Every row gives one point. The points of each table are mixes of a few directions, plus a little noise. Count the directions of each table, and those that both share. Where both have some left over, give the other angles between the two spaces (their principal angles), to ten degrees, smallest first.

First (5 x 2):
[[-52 -35]
 [-17 -12]
 [-25 -17]
 [ 69  46]
 [ 26  17]]
Second (7 x 2):
[[ 42  28]
 [ 22  15]
 [ -5  -4]
 [-91 -61]
 [  2   1]
 [ 43  29]
 [-13  -8]]
Directions: first 1, second 1, shared 1

First (6 x 6):
[[ -8  11  38 -24  -3 -35]
 [108 -47   2   4  59 -46]
 [-29  -2 -55  -3 -14  13]
 [ -7  -5 -30  11  -4  21]
 [ 16  16  75  27   5  30]
 [-82  27 -31 -15 -42  16]]
Second (9 x 6):
[[  -2   36   -8   22   47  -28]
 [  32   23  -42 -119  -18   14]
 [ -31  -53   -2   22    3   27]
 [ -10  -26   35   58  -22    2]
 [  21    7   50   41  -51  -15]
 [ -15   -5  -54  -60   45   18]
 [ -10  -19   60  104  -25  -14]
 [  11   28  -14  -22   16  -12]
 [   5    8  -24  -46    8    6]]
Directions: first 3, second 3, shared 0; angles 50, 60, 80

First (11 x 11):
[[ -4 -18 -19  -4  17  11   0   4   4  -1  -4]
 [ 18  61  70   5 -26  18  21   3  16  91  58]
 [ -1 -18  -7   7  27  29  30 -34   9  -1 -28]
 [ -7 -48 -33  10  57  49  46 -55  14 -18 -57]
 [ -9 -29 -32   6   1 -27  -7 -25 -20 -86 -59]
 [  7  46  40   9 -61 -56 -20  -3 -26 -35   0]
 [-10 -28 -41 -12   5 -21 -32  28 -10 -39  -8]
 [ -4 -18 -18  -4  19  13   1   4   5   3  -3]
 [ -1   8  -3 -10 -18 -23 -31  38  -6   2  27]
 [ 13  50  53   5 -33  -4   6   4   3  49  39]
 [ -2  -6 -11 -13  11  12 -14  36  10  36  34]]
Second (11 x 11):
[[   0   -5    0   -4   15   25  -15   28   18  -22   18]
 [ -23   17   32    0   17  -28   -7   37  -14  -17   51]
 [   4    8   10   -7    2   19  -22   40   18   -1   36]
 [  18  -27  -49   -5  -14   17    0  -30    7   13  -55]
 [  -3   46   70   13   -2   -2   17    4    2    9   45]
 [  21   10  -12  -16  -32   13  -33   36   17   46   24]
 [   6  -29  -54   -6  -16  -15    1  -31  -14   17  -53]
 [  10   11    1   -6  -19    1  -14   16    6   27   15]
 [   0    3   21    8   20   29    9   -1   17  -29    5]
 [ -32  -41  -23   28   37  -45   77 -121  -52  -57 -110]
 [  -2    8    3   -6   -8  -14  -13   22   -5   14   23]]
Directions: first 3, second 4, shared 2; angles 60

First (11 x 18):
[[  45   71    8   53  -20  -10   -1  -20   23  -19    6   41  -20  -52
    47  -36  -32   -8]
 [ -82  -98   14  -54  -17  -18  -23  -15  -44   16   -2  -10    4   63
   -62   17   45  -35]
 [  -5    3    9    9  -16  -11  -10  -17   -5   -5    2   18   -9   -4
     4  -13   -1  -17]
 [   5    2   -5   -2    8    6    4    8    3    1   -1   -7    4   -1
     0    5   -2    8]
 [  46   22  -37  -13   62   45   37   60   26    9   -8  -56   32   -4
    11   40  -13   71]
 [  16   -1  -20  -17   38   25   20   36    9    9   -6  -38   21    8
    -3   28    0   40]
 [  31   29  -12   10   19   15   14   17   17   -2   -1  -12    6  -17
    18    5  -14   25]
 [ -16  -26   -1  -17    3    0   -1    4   -9    7   -2  -12    6   17
   -16   10   11   -1]
 [ -50  -72   -6  -51   14    6   -1   16  -25   18   -6  -36   19   51
   -47   33   32    3]
 [ -16   39   57   71 -106  -72  -52 -104  -13  -32   18  119  -64  -44
    32  -90  -13 -108]
 [  28   28  -10   11   16   12   13   15   17   -4   -1   -8    4  -17
    17    2  -14   22]]
Second (11 x 18):
[[-32 -34  14 -31   6  21  15  45   8  -6  12   2  16  19 -41   5  24  41]
 [  8 -18 -35 -15  27  -7  -9 -25 -27  28 -23 -56   7  24   9  36  -3 -27]
 [ -8  -2   9  -2  -3   5   4  12   6  -7   6  12   1  -1  -8  -6   5  13]
 [-11 -46 -34 -39  37   4  -1  -1 -30  31 -22 -69  20  43 -16  50  11  -8]
 [-22 -47 -17 -41  28  13   6  20 -15  19 -10 -45  21  38 -29  38  19  14]
 [-33 -41   9 -38  12  22  15  46   4   0   8 -10  19  26 -42  15  26  40]
 [-15 -23  -4 -21  12   8   5  15  -4   6  -1 -18  10  17 -17  15  11  12]
 [ -2 -17 -14 -14  13   1  -1  -1 -11  12  -8 -25   8  15  -5  18   4  -4]
 [ 19  62  39  54 -47 -10  -2  -7  33 -37  24  84 -27 -55  25 -63 -18   1]
 [ 58 121  42 104 -72 -34 -16 -55  40 -48  22 116 -53 -96  75 -95 -49 -38]
 [ 37  47  -8  42 -13 -24 -17 -51  -4   0  -8  10 -22 -29  47 -16 -29 -45]]
Directions: first 2, second 2, shared 1; angles 90

First (9 x 32):
[[ 38  27  -8 -45  -6  40  21  32  59 -11 -19  36   8  34  27  -7  11  13
   41 -22 -50   6   7  57 -25 -20  -4  30 -22 -13 -27  -5]
 [-19  43  -9  32 -28  44  20  -6 -30 -27  20  -2  -4 -29  12 -32  72  -4
   25  23 -38 -96  21 -70  46   1 -30  11  17  49  10 -50]
 [-15 -14  -7  34 -20 -17  -8  -6 -35   9  14 -19  -4 -28 -16  -3   8  -4
  -25   9  30 -10 -12 -40  21  16  -2 -11  22  13  19 -10]
 [-24  14  41 -32  18  -7  -3 -27   4   6   3   1 -12  30  -7   4 -12  11
   37   3  -7  10  39  26   1 -30  22  -8 -21   0 -10  23]
 [ 15 -44 -40  41  42 -22 -12   5 -12 -15 -12 -14  21 -27   3  21 -35 -33
  -75   7  29  16 -53 -25 -22  44 -20 -10  12 -21  13   4]
 [ 44 -16 -60  30  15  19   9  36  17 -27 -18   8  27 -23  25   4   1 -25
  -50  -4 -12 -11 -55 -16 -22  40 -37  16  11 -14   3 -23]
 [-26   3  39 -23  35 -17  -9 -33  -4   4   2  -6  -8  24  -9  10 -25   1
   18   8   4  16  32  19  -4 -23  21 -14 -22  -5  -7  29]
 [-40 -16  28  19 -46 -41 -19 -21 -50  39  27 -29 -24 -20 -40  -3   3  17
   -3   6  55  14  11 -27  35  -5  27 -24  24  17  22   7]
 [ 27   2  14 -55 -10   2   3  22  51  20 -17  25  -3  41   4   7 -21  23
   32 -30 -10  55   8  78 -30 -25  24  13 -21 -27 -23  23]]
Second (11 x 32):
[[-112   35   81   21  106  -15  -11 -121  -82  -39   32  -44  -17    3
   -15    2   -2  -32   27   72  -13  -85   92  -81   44  -29    4  -47
   -29   47   12   22]
 [  40  -13  -29   -8  -38    5    4   43   30   14  -12   16    6   -1
     5   -1    1   11  -10  -26    5   31  -33   29  -16   10   -1   17
    10  -17   -4   -8]
 [ -61   19   44   11   58   -8   -6  -66  -45  -21   17  -24  -10    2
    -9    1   -1  -18   15   40   -7  -47   51  -44   24  -16    2  -26
   -16   26    7   12]
 [ -58   18   42   11   55   -8   -6  -63  -43  -20   17  -23   -9    1
    -8    1   -1  -17   14   38   -6  -44   48  -42   23  -15    2  -25
   -15   24    6   11]
 [ -14    4   10    3   13   -2   -1  -15  -10   -5    4   -6   -2    1
    -2    0    0   -4    3    9   -1  -11   11  -10    5   -4    0   -6
    -3    6    1    3]
 [   9   -3   -6   -2   -8    1    1   10    7    3   -2    4    1    0
     1    0    0    2   -2   -5    1    7   -7    7   -4    2    0    4
     2   -4   -1   -2]
 [  36  -11  -26   -7  -34    5    4   39   26   12  -10   14    6   -1
     5    0    1   10   -9  -23    4   28  -30   26  -14    9   -1   15
     9  -15   -4   -7]
 [  35  -11  -25   -7  -33    5    4   38   26   12  -10   14    5   -1
     5   -1    1   10   -9  -22    4   27  -29   25  -14    9   -1   15
     9  -15   -4   -7]
 [  19   -6  -14   -4  -18    2    2   20   14    7   -5    8    3    0
     3    0    0    5   -5  -12    2   14  -16   14   -8    5   -1    8
     5   -8   -2   -4]
 [  20   -6  -15   -4  -19    3    2   22   15    7   -6    8    3    0
     3    0    1    6   -5  -13    2   16  -17   15   -8    5   -1    8
     5   -9   -2   -4]
 [  86  -26  -62  -16  -81   11    9   93   63   29  -25   34   13   -2
    12   -2    2   24  -20  -56   10   66  -71   62  -34   22   -3   36
    22  -36   -9  -16]]
Directions: first 4, second 1, shared 1
